Each row of a before or after table is a point. The points were changed in one or more steps. Then noise was added and the rows were shuffled. The steps act on columns, c1 being the first. What was done? A step turns or swaps two columns, mirrors them in a line or flattens them onto one, adds a multiple of one to another, or multiplies or shifts one. Angles are multiples of 10 degrees, from the lower column toward the higher: turns from -170 to 170, lines from 10 to 170 but not 90. Use the fewest steps. Two steps may share a column if one is a turn and the other turns, adds or multiplies; they go together, in the order done. Otherwise the lowest column goes first.

Before (12 x 3):
[[-0.24  0.04 -0.52]
 [ 0.33 -0.33  0.03]
 [-0.46  0.80 -0.97]
 [-0.48 -0.13 -0.48]
 [ 0.15  0.02 -0.35]
 [-0.22  0.66 -0.17]
 [-0.48 -0.26  1.01]
 [ 0.36 -0.03 -0.07]
 [-0.09 -0.24  0.34]
 [ 0.20 -0.03  0.45]
 [-0.02 -0.09  0.53]
 [-0.02  0.43 -0.30]]
After, 12 rows:
[[ 0.03  0.01  0.39]
 [-0.62 -0.14  0.26]
 [ 0.18 -0.07 -0.50]
 [-0.77  0.81  0.76]
 [ 0.04 -0.24 -0.36]
 [ 0.34 -0.01  0.19]
 [-0.12  0.43  0.28]
 [-0.29  0.66  0.09]
 [-0.42  0.04  0.41]
 [ 0.28 -0.33  0.08]
 [ 0.33 -0.02 -0.35]
 [-0.11 -0.25 -1.13]]
Steps: mirror c1 and c3 in the line at 10 degrees

Before (9 x 8):
[[-0.07 -0.59  0.11 -0.18 -0.44  0.61  0.04 -0.20]
 [ 0.04 -0.58  0.39 -0.15  0.06  0.12  0.48  1.44]
 [ 0.16 -0.37 -1.28 -0.19 -0.03  0.64  0.11  1.13]
 [ 1.13 -0.13 -0.31 -0.14  0.01 -0.07  0.13  0.01]
 [ 0.03 -0.15 -0.24 -0.40 -0.26 -0.31  0.13 -0.32]
 [ 0.03 -0.43  0.39  1.47  0.14 -0.18  0.06  0.01]
 [ 0.29 -0.58 -0.45 -0.38  0.23  0.01 -0.12  0.13]
 [-0.14 -0.30 -0.35 -0.16  0.19  0.68  0.37  0.16]
 [-0.01 -0.03  0.29 -0.40 -0.15  0.49 -0.26 -0.09]]
After (9 x 8):
[[ 0.03 -0.58 -0.22 -0.16 -0.36 -0.43  0.29  1.46]
 [ 0.02 -0.43 -0.16  1.47 -0.40 -0.14 -0.16  0.02]
 [ 0.15 -0.36  0.80 -0.19  0.99  0.12  0.65  1.14]
 [-0.02 -0.04 -0.30 -0.39 -0.13  0.41  0.37 -0.09]
 [ 0.03 -0.15 -0.05 -0.38  0.35 -0.23 -0.26 -0.31]
 [ 0.31 -0.56  0.46 -0.39  0.19  0.11 -0.02  0.12]
 [ 1.13 -0.14  0.20 -0.14  0.24 -0.14 -0.02  0.02]
 [-0.15 -0.29  0.35 -0.14  0.14 -0.13  0.77  0.15]
 [-0.08 -0.59 -0.43 -0.20  0.17  0.15  0.58 -0.21]]
Steps: turn c3 and c5 by -130 degrees; turn c6 and c7 by 70 degrees

Before:
[[ 0.00  0.71 -0.08  0.10 -0.07  0.45 -0.32  0.20  0.02  0.11  0.53]
 [-0.03  0.44 -0.21 -0.33  0.53  0.53  0.04  0.38  0.67  0.75 -0.60]
 [-0.18  0.57  0.07 -0.02 -0.73  0.27 -0.03  0.44 -0.54  0.83  0.29]
 [ 0.48 -0.47 -0.15  0.02  0.44 -0.09 -0.07 -0.12  0.49 -0.40 -0.56]
 [ 0.28 -0.53  0.82  0.11 -0.61 -0.46  0.20 -0.68  0.73  0.85 -0.28]
 [ 0.27  0.48  0.35 -0.17 -0.43 -0.22 -0.61 -0.37 -0.42  0.83 -0.58]
 [-0.31  0.16  0.78  0.13 -0.29  0.28  0.21  0.32 -0.04 -0.35 -0.68]
 [ 0.11 -0.31 -0.19  0.18 -0.41  0.39 -0.96 -0.48 -0.24 -0.34  0.14]
 [-0.31 -0.38 -0.02  0.18  0.23 -0.36 -0.76 -0.17 -0.11  0.38  0.60]
 [ 0.40  0.38 -0.03 -0.81 -0.03  0.38 -0.57 -0.30 -0.34  0.52 -0.17]]
After (10 x 11):
[[ 0.02  0.73 -0.11  0.10 -0.06 -0.47 -0.33  0.23  0.14 -0.02  0.56]
 [ 0.30 -0.51  0.79  0.12 -0.61  0.68  0.17 -0.15  0.53  1.09 -0.28]
 [ 0.36  0.42 -0.01 -0.83 -0.07 -0.46 -0.55 -0.06 -0.13  0.59 -0.18]
 [ 0.09 -0.32 -0.17  0.23 -0.41 -0.48 -0.95 -0.61 -0.08 -0.11  0.14]
 [-0.19  0.62  0.10 -0.03 -0.69 -0.44 -0.05  0.79 -0.40  0.43  0.26]
 [-0.36  0.20  0.78  0.08 -0.28 -0.30  0.24  0.14  0.03 -0.49 -0.66]
 [-0.02  0.42 -0.20 -0.36  0.53 -0.29  0.05  0.72  0.85  0.48 -0.62]
 [ 0.29  0.47  0.29 -0.19 -0.41  0.05 -0.60  0.10 -0.46  0.91 -0.60]
 [-0.25 -0.36 -0.01  0.17  0.21  0.32 -0.76 -0.01 -0.24  0.41  0.62]
 [ 0.43 -0.44 -0.18  0.02  0.46  0.27 -0.10 -0.32  0.44 -0.33 -0.55]]
Steps: mirror c6 and c9 in the line at 80 degrees; turn c8 and c10 by -30 degrees

Before, 10 rows:
[[-0.13  0.00  0.11  0.12  0.11  0.08 -0.07  0.58  0.48 -0.79  0.11 -0.33
  -0.39 -0.42]
 [ 0.22  0.35 -0.35 -0.30  0.47 -0.37 -0.10  0.52 -0.18  0.20  0.32  0.23
  -0.18 -0.18]
 [ 0.63  0.42 -0.35 -0.45 -1.14  0.10 -0.07  0.25  0.39 -0.58 -0.02  0.25
   0.29  0.36]
 [-0.61  0.10  0.08 -0.54  0.11  0.10 -0.54 -0.82 -0.08  0.80  0.42 -0.41
   0.04  0.13]
 [-0.28 -0.01 -0.21  0.22  0.22 -0.01  0.53 -0.55  0.00 -0.73  0.18  0.29
  -0.20 -0.45]
 [ 0.58 -0.36 -0.12  0.54  0.74  0.50 -0.92 -0.10 -0.19 -0.13 -0.07  1.26
  -0.07  0.69]
 [ 0.14 -0.21 -0.20  0.78  0.90 -0.06  0.49 -0.27 -0.32 -0.78  0.33  0.32
   0.64  0.91]
 [ 0.27 -0.79 -0.33 -0.49  0.33  0.61 -0.12  0.14  0.40 -0.63 -0.12  0.04
   0.52  0.15]
 [ 0.15 -0.71  0.08  0.40 -0.54  0.46 -0.24  0.30 -0.23 -0.24  0.36  0.12
  -0.13  0.85]
 [-0.33  0.12 -0.73  0.06 -0.10  0.49 -0.26 -0.06 -0.18 -0.05 -0.14 -0.15
   0.25 -0.22]]
After (10 x 14):
[[ 0.57  0.04  0.20  0.13  0.55  0.13 -0.56  0.25  0.82 -0.90  0.46  0.13
   0.02  0.12]
 [-0.58 -0.35 -0.20  0.73 -0.55  0.51 -0.93 -0.12  0.15  0.56 -0.09 -1.15
  -0.14  0.66]
 [ 0.13 -0.05  0.30  0.24 -0.22 -0.03  0.55  0.19  0.52  0.75  0.19 -0.02
  -0.20 -0.48]
 [-0.73  0.44 -0.02 -1.14  0.46  0.16 -0.08  0.29 -0.38  0.65  0.04 -0.01
   0.29  0.34]
 [-0.23 -0.28  0.10  0.91 -0.77  0.05  0.48 -0.21  0.36  0.82  0.30 -0.03
   0.62  0.90]
 [-0.08 -0.75 -0.14 -0.52 -0.35  0.44 -0.26 -0.34 -0.21  0.26  0.26 -0.04
  -0.20  0.85]
 [-0.09  0.13  0.82 -0.11 -0.06  0.52 -0.24 -0.16  0.14 -0.01 -0.11  0.17
   0.17 -0.21]
 [-0.37 -0.77  0.14  0.34  0.50  0.69 -0.13  0.30 -0.26  0.59 -0.27  0.16
   0.39  0.16]
 [-0.32  0.29  0.21  0.46  0.31 -0.41 -0.08 -0.37 -0.44 -0.13  0.37 -0.26
  -0.09 -0.19]
 [ 0.15 -0.03  0.03  0.11 -0.10 -0.01 -0.07  0.27 -0.71  0.64  0.14  0.59
  -0.40 -0.47]]
Steps: turn c1 and c3 by -150 degrees; turn c2 and c11 by 10 degrees; turn c4 and c5 by -90 degrees; turn c6 and c13 by -10 degrees; turn c8 and c9 by -110 degrees; turn c10 and c12 by -160 degrees
